Each row is a point. To make a cloud, some directions were put in groups of two or more. Within a group, all points are equally far from the middle, so they leave a hole (a ring in 2 directions, a hollow ball in 3). The other directions are filled evenly. Then the cloud was stretched, turned, moved and blurred a little. How many holes are there, and how many directions does each take, smallest first?

Cloud (22 x 3):
[[-23 -43 -39]
 [-32 -52   5]
 [-47 -19  10]
 [ 16  10 -45]
 [  5  10 -51]
 [ 26 -37 -33]
 [ 42 -10  -2]
 [-31 -53  -2]
 [  8  16  34]
 [-15  35 -17]
 [-49 -15   4]
 [-17   1  41]
 [  5 -45  37]
 [ 11 -35  41]
 [ 27  20 -22]
 [ -4 -23  47]
 [  6 -60  16]
 [-37  -6  28]
 [ -5 -49 -39]
 [ 37   5   9]
 [-32  27  -8]
 [-49 -22  -7]]
Holes: 1 (3)

Cloud (30 x 4):
[[-53 -15   5 -22]
 [ 10 -22  23  -8]
 [ 32  26   3 -18]
 [-15  -3  24  21]
 [ 33  15 -21 -13]
 [ -5 -55 -27 -20]
 [-39   3 -39   4]
 [-53 -21 -36  -3]
 [-21  12   5  37]
 [-28 -12 -28 -46]
 [ 40   9   1  -5]
 [-20  36  -4  12]
 [-47  -3  17 -21]
 [ 38  17  10 -19]
 [-16  38  15  -2]
 [-36  -2  27   8]
 [  4 -16 -28  30]
 [ 31  -8 -24  10]
 [ 22 -21  19 -31]
 [-26   7  24  22]
 [ 10 -38 -44   1]
 [ -6 -40 -43  11]
 [ 40   8  -2  -4]
 [  4 -51 -17 -34]
 [  7 -22  24  -6]
 [-27  -1  27  16]
 [-29  15  23 -31]
 [  7 -29 -16 -60]
 [  6 -33  18 -18]
 [  0  -3  -9  37]]
Holes: 2 (2, 2)

Cloud (26 x 4):
[[ -8  13  55 -19]
 [ 20   1  25  28]
 [-13  46  -2  13]
 [  9  58   7 -17]
 [  8 -15 -23 -11]
 [-13  30  14  18]
 [  7 -19  -8  22]
 [ 18  51  12 -31]
 [ 36   2  42 -23]
 [  7  -5 -18   3]
 [  8  21  21  12]
 [-14  34  -1  31]
 [ 38   1  29 -16]
 [ 30  18  41  33]
 [ 16  11  -6  26]
 [-10  32  30  -2]
 [ 11  18  14 -44]
 [ -5  36 -24  -5]
 [ 20  38  28  17]
 [ 19  44   7   4]
 [ -7   9  60 -22]
 [ 17  23 -38   2]
 [ 21   7  -3 -40]
 [ 21   2  19  35]
 [-15 -26   5  -4]
 [ 28  52 -12   6]]
Holes: 0

Cloud (55 x 6):
[[-30  -8 -26 -17  12 -14]
 [ -6  25  17  10 -20   9]
 [  7 -29  -9  -3  25  18]
 [-18  19 -22   2   0 -20]
 [ 32  -4  -3 -30  14  -4]
 [ 30  -5  -1  -1   9  -3]
 [-10  12   5 -11  -7 -25]
 [ 10 -40 -24  17  20 -23]
 [  1  -4 -19   0  -5  19]
 [ 12  16   6  -3  15 -14]
 [ 16  -3  -2 -37  25  12]
 [ -4 -19  33   4 -11  -5]
 [  5  -8 -35  11  17 -44]
 [ -2  -3 -32   3  18 -57]
 [-40  -6 -16 -14  35 -49]
 [ 10   3   9 -18  -3 -42]
 [ -7 -12 -16 -33  28  -2]
 [  6  28  -1 -11  24 -26]
 [ -7  -7 -12  18 -16  25]
 [ 13 -28  33  -2   3  -2]
 [ -4 -13  -8 -20  26 -40]
 [  2 -33 -22  -5  30 -28]
 [  5   9  -4  -9  27  10]
 [-26   3 -26  11  12 -22]
 [-13   6  -8   8  -6 -29]
 [  0   0  18   8  24 -19]
 [ 11  23 -60  -3  -2  -7]
 [-21  27  -3   8 -22 -14]
 [ -3 -34  -6  -1   4  -5]
 [ 28 -27  13   3  10 -23]
 [ -3  10 -27 -11  22   4]
 [  2 -15  10 -13  -9 -23]
 [ -1   5  -2   2  -2 -20]
 [ -7  12 -32   3  11  -2]
 [  2  34 -25  -4 -15   8]
 [ 27   7  18  14   6 -19]
 [  5  25 -36   0  -8 -14]
 [  2 -19   5   7  -8   9]
 [  9   6  16 -25 -11 -38]
 [ -2 -13 -12  30 -10 -20]
 [ 12   6 -30  34 -10 -32]
 [ 28  -1 -29  28 -21  11]
 [ 15  12 -34  34  -9  22]
 [ -1 -26  14   2   5  -4]
 [ 19  16 -14   6  -3  12]
 [ 34 -16  10  -8  11  14]
 [-10 -28  14 -15   1 -38]
 [ 11  15 -11   5 -12 -39]
 [ 27  -9 -14  13  19 -21]
 [ 30   2  13 -26  14 -20]
 [  9  25 -25  -5 -37 -14]
 [  5  18 -37   0 -11 -31]
 [ 36 -12  19   9 -26  16]
 [ 11 -25 -19  25   4 -20]
 [-13  10 -23  -6  12 -43]]
Holes: 0

Cloud (51 x 6):
[[  7 -25   0 -38  -7  28]
 [-11  26  -5  10  30 -49]
 [ 23  12  31  13   8 -13]
 [ 20 -16  24 -20  -1  13]
 [-13  -8  14 -24  29  -2]
 [ 17 -10  33  -5 -14  41]
 [-17  -1  13  -7  -2 -13]
 [ -4  21  16 -40  28  -8]
 [ 32   2  -1  57 -10  -5]
 [-45  -2   8 -45  24 -12]
 [  8  28  -4 -10  19 -38]
 [-10  27   0  -4  15  -5]
 [ 22 -11   9  18 -28  15]
 [-16  -9  32  12  15  24]
 [-43  -3   9 -28  25 -20]
 [-37 -10   6 -36  21 -17]
 [  0 -21  23   5   1  41]
 [ 17   2  12  20  10  23]
 [ 36  23 -10   1  -7 -13]
 [ -6  -3   4  21 -22 -11]
 [ 32  -5 -10  19 -38  -5]
 [-23  23 -19 -14  34 -34]
 [-22  19  22 -60  23  -1]
 [-13 -19  12  13 -10   6]
 [-10  21 -23   6  15 -40]
 [ 40  19   3  20   3 -16]
 [-32  24 -28 -17  -4 -31]
 [ 18  34 -22 -16   4 -41]
 [  4   5  18   4  18 -13]
 [-10  19  -8   7  13 -13]
 [ 21  -7  -9  20 -28  -7]
 [ -2  -3   7 -27  -5 -13]
 [ 33  11 -43  15 -19 -22]
 [ 10  -5   1  13  27  -1]
 [  5  -5  18   7 -21   0]
 [ 17  -1   5  47 -13  -1]
 [ 31   4   7  23 -37  32]
 [ -8  25   5 -10  14 -45]
 [ 22  17   1   1 -18   5]
 [ 32  18 -30  19 -18   2]
 [ 19   3  38  -3  -5   8]
 [  5 -19  59  -3  23  11]
 [ -6  23  25 -30  18 -15]
 [  6   2  -6 -34  -1  22]
 [ 14   6  22  -3  47 -32]
 [ 24   5  11   2   3 -29]
 [ 22  21   4 -23  27 -22]
 [  6  25  11  26   2 -11]
 [  2   2   7 -45  17 -29]
 [ -5  32  -8 -20  22 -36]
 [ 35  -4  14  32 -12   1]]
Holes: 0

Cloud (88 x 8):
[[ -2  19 -36  32   5   2 -23 -32]
 [ -6  30  22  36   6  25 -17  -8]
 [-15 -13 -15 -26  -1  17 -16   7]
 [-10 -10 -55 -36  21 -17 -21   9]
 [  0   8  12  22  14  -2  -4  25]
 [  6 -56   3  21   6 -15   2  -5]
 [ -7 -18 -58   7  -8  11  -9 -31]
 [ 12   1  28  21  10  -9  25 -15]
 [-12 -23   1 -39  23 -42   7   4]
 [ 37  -4  36  13  11   0   9   8]
 [-23 -36 -21  31  -8   7 -16 -13]
 [ -2   5 -11 -34  28 -18 -11  19]
 [  6  26   1   0   0  14 -40   0]
 [ 22  10  15  24   3  -5 -27  17]
 [-27 -28 -56 -13  24 -13 -30 -21]
 [ 33  -2  30  16   3   6  23   2]
 [-43 -16 -29 -18  16  -1 -15 -18]
 [ 26 -17  -3  31  -5   9 -27   4]
 [ -4  14  -8  20  32   7 -21   9]
 [ -3 -22  30 -10  24 -35   4  14]
 [ -1  -8  -5  26  16  31   7   0]
 [ -2 -16   2  35 -21   7 -26 -25]
 [  1  10  10   9   7  -6  19 -24]
 [-18 -40  26  -9   8 -42  -5  22]
 [-26   5 -60  -2  14 -10 -25 -28]
 [-11 -36 -23  36  -1   3  -7  -9]
 [ 35  14   3  52  -3  11   6  -8]
 [-37 -26 -45 -13 -10 -14  -5 -10]
 [  2 -19 -17  15  15 -31   0   9]
 [  7  10  -9   1   8  25   1 -34]
 [ -3  13 -21 -24  20 -12   1  12]
 [-17 -48 -17 -19   1 -38  17   6]
 [  0  41 -15   9  12  24  -9 -22]
 [-13 -59   2  -6   7 -38   0  16]
 [  1   0  11  31  -1   8 -10 -34]
 [-29   4 -12  -2  36  12 -20 -10]
 [-17  10 -20 -16  20 -10  -8 -33]
 [-16  -4 -10  -7 -16 -27  -6 -14]
 [ 10  25 -35  39  14   5  -7 -29]
 [ 13 -47  -3  22 -20 -16  10  12]
 [ -6 -33  22  -4  -2   8 -26   3]
 [-16 -25  13 -11 -18   9  11  16]
 [ 13  19  -3  19 -21  -5   0   8]
 [-34 -25  -6 -17   1 -15  16   1]
 [  5 -21  21  -1  24 -35 -14  -5]
 [ -5 -26 -41  26  14   8 -19 -10]
 [-11 -52 -18   3   3 -18 -25   5]
 [ -1   5  16 -11 -10   4 -14 -11]
 [-20  30 -32 -13  32  15 -10 -20]
 [ -8  21  13  -3  -8  14 -23  -9]
 [ 28 -33 -14  16 -10 -18  26 -19]
 [ 14  30  11  40  -9  15   7   2]
 [-19  -2 -51 -21   7 -27 -13 -20]
 [  1  -9  -8  -3  21 -24 -28 -26]
 [ 20  -2 -25  10  24 -30   8  -2]
 [-11 -21   0   9 -18  10 -19 -25]
 [ -8  -2 -20 -18  27  -2  18   9]
 [ 11  13 -24  48 -12  14 -15 -34]
 [-23 -53   3  16  -6 -17 -22  13]
 [  8  24   2  20  15  30 -11 -32]
 [  8 -38   8  26   7   2  24 -21]
 [-22 -27 -10 -22  -1 -42   9   3]
 [ 45  -8 -15   3  11 -13  -5  -4]
 [ 21   1   7  37 -24  24  14   7]
 [-32 -43  -3 -32  -4 -42 -11  17]
 [-28 -41 -30 -31  26 -26 -27  -8]
 [ 19 -31 -33  -3  -2 -10  11   4]
 [ -3 -24   3  -6  16  17 -24 -10]
 [-20  13 -58   5  10  -6 -18 -28]
 [-17  -2 -18  22  18  32 -22   5]
 [-16 -16 -57   8  -2   2   7 -13]
 [ 14 -20   3  -5 -10 -41 -11  -2]
 [-11  -3 -59   2  15  28 -32 -15]
 [  1  23  26  27   1   9  12   3]
 [ 28  -3 -14  48   4  27   2 -12]
 [  4  18  14  13 -24  26  -2  -4]
 [ 15 -13 -20   6  25 -37  -4   2]
 [-22  -6 -12  11  -5  35 -42  13]
 [ 34  -3  14  26 -19  -8  -2  14]
 [  3 -38  -9  -8 -18 -14  15 -17]
 [ 18 -20   0  20  20  -2 -11 -38]
 [-12  16 -27 -13   5  -6  -4  13]
 [  6  -1 -15  -6  -1 -31 -16  16]
 [  3 -37 -24   6 -11  -9  25 -24]
 [-13  42 -30  13  12  23 -20 -14]
 [-25 -37  32 -16   9 -28 -12  32]
 [-26 -34 -26  -2  -5   6 -18 -23]
 [ -6 -17 -43  21  11  18 -31  -7]]
Holes: 3 (2, 2, 3)

Cloud (78 x 8):
[[ -5  55   5  38  19   9 -23  -3]
 [ -6 -41  -1  -1  -3  17  -6  25]
 [ -1 -27  -5 -25  -6  53  13   9]
 [-44  33   7   3 -18  29  -5  -8]
 [ 12  -7  21  31  33   9  15 -28]
 [-16 -32  -9  13  -6  26 -33   4]
 [-14   3 -11 -38 -37  -2 -18  30]
 [-52  22  -6 -15 -26  -3  15  -3]
 [-28  13 -35 -20 -32  24   7  34]
 [ 30   3 -14  -5  32  -6  12 -19]
 [ 18   1  21 -14  49   3  13  16]
 [ 12  16  -1 -26   2 -10  39  11]
 [ 15 -16   6   4  19 -24 -38  25]
 [-18  38   4 -22  31  14   1  40]
 [  5  18  19 -25  -2  14  10 -10]
 [-44 -11 -13  -4  -7  -4  38  10]
 [ -6 -27   9  12 -14  28 -54  -1]
 [-33 -14  -6 -16   3  54   6  -2]
 [ 21 -23  -8 -11  37   5  10   5]
 [  2  24  -8 -35   4  15  14 -23]
 [ -1   4  17 -16 -18  11 -37  -4]
 [-48  18  -5   0 -28 -30  16  -6]
 [-13   8  30  54  -8   9 -12 -30]
 [-24 -10   3  23   9   2  34 -51]
 [-25  -6  28   2  20  40  13  11]
 [ -7  42 -20  10 -37   1  12 -10]
 [  8  34  -5 -10  53   1 -16   9]
 [  7 -22   3 -26 -26  25 -30  31]
 [-44   7  13  11 -40  20 -13  24]
 [-43   9 -25   1 -32  14   2 -23]
 [-27  20  -8  -1 -35  34  34   6]
 [ 11   5 -12 -37 -18  15  -7  45]
 [-26 -31   9 -17  19  34   5   9]
 [ 12  35 -37  -2  11   7   0  13]
 [-25 -24  11  24  31  -9  13 -23]
 [-17  37  12  36  -5  -8  22   0]
 [-36   3  -7  10  12  35 -21  -5]
 [-10 -24   3 -20 -21 -40  10  -8]
 [-11 -35  18  15   0  15 -36  31]
 [-23   3 -28  12   7   3   3  22]
 [-16  25 -22  21  20 -13  39 -17]
 [-32 -45  13 -11  -6  -7  18  -5]
 [-21  -5  34  48   5  -1 -23 -36]
 [ -3  19 -14  -4  12 -13 -44  23]
 [ -8  11  -8  13   2  60  -5  16]
 [-10   2  20  33  37  13  24 -11]
 [ 25  10  20  -6  33   8 -23  42]
 [ -8  -7   9 -34   0   2  24 -29]
 [-32  30  -2  15   9  26 -36   9]
 [-40  -4  14  42 -26 -20  -7 -24]
 [-23   0  28  29  26  35 -40  23]
 [-30 -38  -3 -14 -38  16   7 -31]
 [ 30 -12   8  13  25  -8   4  -1]
 [-24 -41   5 -25   9  21  14   8]
 [ -7  41  -3 -27  25  22  15  39]
 [ -4 -35   9   7  34 -15 -15  -8]
 [-13  42  15  29  34   3 -15  36]
 [ -9 -32 -10 -41 -35  -5  20  -2]
 [ 26 -15  -5 -11   3  39 -24  16]
 [-27 -26  -9   0  -2  13  30  13]
 [ 12  17 -12 -38  37   9  21  33]
 [-20 -22  12 -15  25  46   6   8]
 [ 13  44   9   9  42   3 -36  31]
 [  6 -21  19  36  11  16 -43  15]
 [-14   3 -28  15 -15  38   7 -25]
 [-37  -3 -10   6  15  -5  42   2]
 [ 16  16 -14   3  13 -26 -12  37]
 [-21  15  30  41   2  12  14 -33]
 [-24  12  21  43  44   6  -9  -9]
 [-11  18  18  39  18  44 -40  18]
 [ 22  34   0   1  54 -12  10   4]
 [ -6  44 -16 -34  -9  31  23   7]
 [-38 -14  36  11 -13  25 -16  17]
 [-21  20  -5  -2  27 -49  13   2]
 [  3 -19  42  13  15 -12 -21  21]
 [-21   7 -19  33   0 -15 -11  13]
 [ -9  46  15   3  -6 -15   6  -5]
 [ 11  13 -32 -10 -17 -23   4 -16]]
Holes: 3 (2, 3, 3)
